Rows are points. The last column is the point's height on a tilted bowl or saddle (a function of degree 2), plus a little noise. Count its main directions that bend up, bend down and stay straight.
In the rows, zero is written as 128.

Points (11 x 3):
[[133 151 117]
 [ 67 135  97]
 [171 110 112]
 [189 115  97]
 [182  96 109]
 [154 117 117]
 [149 165 106]
 [196 165  55]
 [ 35 111  41]
 [170 151  96]
 [139 128 120]]
Directions: 0 up, 1 down, 1 straight

Points (11 x 3):
[[134 197  84]
 [172 184  76]
 [ 53 184  73]
 [167 141  96]
 [120 126 111]
 [110 106 108]
 [168 184  77]
 [111 131 111]
 [ 91 110 105]
 [120 115 110]
 [207 132  64]]
Directions: 0 up, 2 down, 0 straight

Points (11 x 3):
[[202 166 205]
 [116 151 148]
 [116 106 143]
 [ 49  75 189]
 [100  83 152]
 [ 55 136 166]
 [129 194 171]
 [127 146 147]
 [146 138 150]
 [162 168 172]
 [ 94 136 147]]
Directions: 2 up, 0 down, 0 straight

Points (16 x 4):
[[149 111 153 142]
 [101 112 152 150]
 [130 103 151 151]
 [ 66 156  92  81]
 [195 118 114  84]
 [125 104  92 139]
 [108 123 136 155]
 [141  76  95 100]
 [132 114  30  51]
 [122 158  84 141]
 [ 44 112 115 101]
 [195 108 109  64]
 [154 150  51 104]
 [132  28 222  52]
 [115 109 101 151]
 [148 141  93 147]]
Directions: 0 up, 2 down, 1 straight

Points (18 x 4):
[[106 152  83 138]
 [122 163 106 127]
 [115 129 138 125]
 [176 112 166 158]
 [173 138 218 195]
 [ 51  95  99 185]
 [125 120 155 132]
 [139 159  80 141]
 [170 128 105 142]
 [101 110 111 138]
 [108 126 191 154]
 [136 191 156 141]
 [151 137 180 146]
 [165 145 144 134]
 [163  62 109 186]
 [115 119  63 158]
 [218 165 170 196]
 [208 116 211 223]]
Directions: 3 up, 0 down, 0 straight

Points (23 x 5):
[[193 178 155 177 181]
 [ 86 182 103 194 164]
 [158 200 103  76 191]
 [199 102 139 175 161]
 [ 95 115 226 165 178]
 [142 161 110 122 159]
 [109  75 126 127 154]
 [121 115 123 175 151]
 [179 104 127 152 150]
 [ 95 130  81 119 157]
 [105 196  95 157 174]
 [126 203 104 155 179]
 [103  44  71 172 155]
 [100 101 164 138 155]
 [104 140 158 186 157]
 [102 148  98  82 164]
 [ 63 123 116  26 193]
 [123 129 159 105 146]
 [ 90  84 116 209 162]
 [164 173  59  88 197]
 [124 124 101 139 149]
 [106 142 153 149 148]
 [156 159  96 144 165]]
Directions: 2 up, 0 down, 2 straight

Points (25 x 5):
[[116 113 121 145 141]
 [115 156 166 184 140]
 [ 77 102 139 156 143]
 [110  79 138 181 147]
 [115 180 144 104 129]
 [ 60 113 124 170 131]
 [158  52 157  41   7]
 [178 111 169 105  89]
 [ 74 137 116 197 109]
 [147 120 111 150 133]
 [ 78 174  74 195  87]
 [166  41 153  89  55]
 [ 97 147 158 173 134]
 [119  53 132 138 134]
 [153  89  67 137 114]
 [141  68 183 152 148]
 [174 112 159 136 123]
 [203 148 117  94  89]
 [ 93 122 176 134 129]
 [ 41 143 111 157 124]
 [130 142 134  94 130]
 [181 132  93 157 113]
 [105 119  98 141 148]
 [ 36 157 148 191  81]
 [ 84 204 137  85 131]]
Directions: 1 up, 2 down, 1 straight

Points (41 x 7):
[[184 132 124 159 133 151 131]
 [164 135 195 136  71  32  93]
 [152 200  97 144 100 103 208]
 [178 108 103 168 160 159 128]
 [119 122 193 145 151 186 113]
 [191 161 122 194 122 165 124]
 [116 129 131 150 154  95 137]
 [166 106 165 132 190 113 126]
 [110  62  83 141 152 156 203]
 [111 155 167 146 134 127 153]
 [153 153  67 145 156 136 143]
 [137 111 178  64 153  41  82]
 [113 193  70 137 111 121 185]
 [118 114  54 203 184 137 109]
 [102  75 170 159  96 144 123]
 [174 133  68  81 156  85 137]
 [ 31 141 164 176 103 162  95]
 [185 128  74 147 146 112 124]
 [ 97 116 105  86  92  44 120]
 [126 190 173 121  61 128 205]
 [110 153 107 109  86 136 177]
 [147  51 157 111 218  79 145]
 [ 94 134 112 122 109 110 147]
 [ 94 139 169  26 127 101  71]
 [ 16  96 186 141 160 169  71]
 [105  58  50 130 176 177 210]
 [ 98 119 151  94 200 122 108]
 [149  77  95  41 165  95 131]
 [110 162  54  71 116 125 169]
 [157 187 112  84 175 164 194]
 [109  66 105 132  82 135 182]
 [146  97 178  97 108  35  97]
 [189 145 152 131 107 160 135]
 [155 141 144 162 117  55 127]
 [105 143 128 119 150 102 143]
 [126  70 159  96  97 153 125]
 [126 199  98 191 114 159 184]
 [109 155 111 121 121  73 145]
 [148 150  90  54  88 152 176]
 [150 188 129 165 136 108 191]
 [115 134  77 101 197 124 133]]
Directions: 1 up, 3 down, 2 straight

Points (41 x 7):
[[ 83 111  90 168  62 106  90]
 [129 111 167 126  91 178 106]
 [ 69  94 185  92  88  93  79]
 [142 114 161 129  60  73 109]
 [ 90 126 114 127 153 100 107]
 [133 151  29 138 114 178 109]
 [ 95  76 143 133 111 136  98]
 [ 95 139 105 135  73 124 100]
 [ 84 209 140 176 153 102 103]
 [ 47 105 130 132  91 179  83]
 [ 84 131 147 146 160 129 108]
 [106  87 115 103 127 140 106]
 [ 60 176 103 104 146  69  79]
 [104  47 128  69 120 150  81]
 [ 67  88 172 122 125 125  84]
 [ 90 137 131 176 141  90 104]
 [139 143 117 159 102 118 109]
 [158  90 219  92 149 135  61]
 [194 150 147 125 178 119  97]
 [157 123 170 147  60 205  75]
 [136  98 148 176 137 101 107]
 [ 92 100 191 131 115  95  98]
 [111  96  79  90  89 107 113]
 [135 178 124 143 166 130 134]
 [217 100  81  86 144 138  60]
 [151  88 144 165 162 187  89]
 [175  99 131  78 165  70  66]
 [169 188 104 150 162  84 121]
 [205 127 128 133 113 111  77]
 [161 158 249  70 174  69  22]
 [156 161  92  72 101  96  94]
 [175 126 115 159 115 131  96]
 [ 86 156 131 105 166 103 108]
 [116 143 118 119  38 185  87]
 [123 142 133 111 152 119 119]
 [135  86 143  72 158  83  70]
 [143  86 138 143 164  98  98]
 [176 243 121 157 139 186 106]
 [102 181  93 134 132 117 116]
 [174 116 193 244 157 130  73]
 [152 216 116 130 139 168 128]]
Directions: 1 up, 3 down, 2 straight
